Rows are points. The ring and each string are closed loops that go straight from each point to the next, and from the last back to the first. Before rounding, they use only three directions, however many columns there are. Count how often each string passes through the ring. Passing back the other way cancels.

Ring, 10 rows:
[[-18  12   5]
 [ -8  17 -10]
 [  9  12 -31]
 [ 11   6 -39]
 [  6  -7 -42]
 [  5 -16 -27]
 [ 10 -18  -1]
 [  8 -13  16]
 [ -1  -6  22]
 [-16   5  17]]
String:
[[ -5   0 -33]
 [ -9  -5 -57]
 [ -9 -14 -60]
 [  3 -23 -51]
 [ 18 -15 -19]
 [ 20  -9  -7]
 [  2  -9 -12]
 [-13 -12 -19]
 [ -9 -23 -26]
 [  7 -29 -36]
 [ 20 -17 -35]
 [ 15  -5 -24]
 [  2  -1 -20]
 [ -3   1 -42]
 [ 15  11 -54]
 [ 32  16 -44]
 [ 28  10 -28]
 [ 12   3 -19]]
Times through: 3

Ring, 8 rows:
[[ 18  22  -4   5  -2 -11  -4  13  -7]
 [ 15 -10 -12  -7  26  13 -26  15  10]
 [ 10 -28 -13 -14  41  17 -34  11  20]
 [  7 -21  -7  -9  33  -2 -25   5  19]
 [  6   1   2  -5  12 -27  -7  -6   5]
 [ 10  21   7  -8  -6 -38   6 -14 -15]
 [ 15  36   7  -4 -18 -38  12 -10 -25]
 [ 17  39   4   5 -19 -32  11   0 -22]]
String (25 x 9):
[[ 13  25   6 -16 -10 -34   7 -19 -27]
 [ 12   7  -1 -12   8 -16  -8  -5  -8]
 [ 11  21   4   4  -5 -32   3  -1  -6]
 [ 10  39  14   2 -23 -58  20 -17 -22]
 [ 11  32  11 -11 -17 -49  15 -23 -27]
 [ 12  18   5 -19  -3 -28   2 -19 -23]
 [ 13  16   1 -10   0 -23  -2  -7 -13]
 [ 13  31   5   4 -13 -35   9  -2 -14]
 [ 14  13  -1  -9   3 -17  -5  -3 -11]
 [ 17  23  -1 -10  -5 -17  -1  -4 -21]
 [ 14  19  -1   1  -1 -19  -2   4  -7]
 [ 16  29  -1  13 -10 -23   3  13  -6]
 [ 20  32  -6  21 -10 -11  -1  26  -3]
 [ 18   3 -11  -4  15   9 -19  16   0]
 [ 15  -4  -9 -13  20   5 -20   5  -1]
 [ 14   5  -6  -2  12  -6 -13   9   2]
 [ 13   0  -5 -11  15  -4 -15   2  -2]
 [ 14  -3  -7 -15  18   0 -18   1  -3]
 [ 15  14  -4   4   4 -12  -7  11   0]
 [ 13   9  -3  -3   7 -13  -8   4  -3]
 [ 13  14  -2   0   3 -17  -5   4  -4]
 [ 16  37   3  14 -17 -33  10   8 -11]
 [ 19  60   9  14 -38 -49  25  -1 -31]
 [ 17  38   6  -9 -20 -35  12 -13 -32]
 [ 14  24   4 -15  -7 -28   4 -15 -25]]
Times through: 3
String:
[[ 14  -9 -10 -14  24   9 -24   7   3]
 [ 17  -7 -13 -11  23  16 -25  14   2]
 [ 19  23  -8  16  -2  -4  -7  26   1]
 [ 17  30  -2  18  -9 -20   2  18  -3]
 [ 16  22  -2   7  -3 -18  -2  10  -5]
 [ 15   6  -4 -10  10  -7 -11   1  -7]
 [ 18  15  -5  -8   3  -6  -8   4 -13]
 [ 21  47  -1  20 -24 -24  11  18 -16]
 [ 21  51   0  28 -27 -29  13  23 -12]
 [ 16  28  -2  15  -8 -21   2  15  -4]
 [ 13   9  -3  -3   8 -13  -9   4  -2]
 [ 14  -2  -6 -14  17  -1 -17   1  -3]
 [ 14   8  -5   3   9  -9 -11  12   4]
 [ 15  -8 -13   5  25  12 -25  25  18]
 [ 13 -31 -19  -7  45  30 -41  24  27]
 [ 11 -16 -11  -2  30   7 -26  16  20]
 [ 12   1  -4  -5  14 -10 -13   4   3]
 [ 10 -27 -11 -22  39  13 -32   2  12]
 [  7 -41 -13 -21  51  17 -39   5  25]
 [  4 -32  -8  -9  43   2 -31   7  29]
 [  5 -11  -3   4  24 -16 -16   9  23]
 [  8  -5  -3  -1  19 -15 -14   5  12]
 [ 10  -5  -4 -10  19  -9 -16   0   4]
 [  8 -26  -8 -21  37   4 -29  -2  13]
 [  4 -35  -8 -10  45   2 -32   6  30]
 [  4 -33  -9  -2  43   2 -31  12  36]
 [  5 -40 -13  -7  51  13 -39  15  37]
 [  8 -44 -16 -18  55  26 -44  12  30]
 [ 10 -31 -15  -9  44  19 -37  17  26]
 [ 12 -10  -9  -2  25   3 -22  14  15]
 [ 13   3  -5  -4  13  -9 -13   6   3]]
Times through: 4
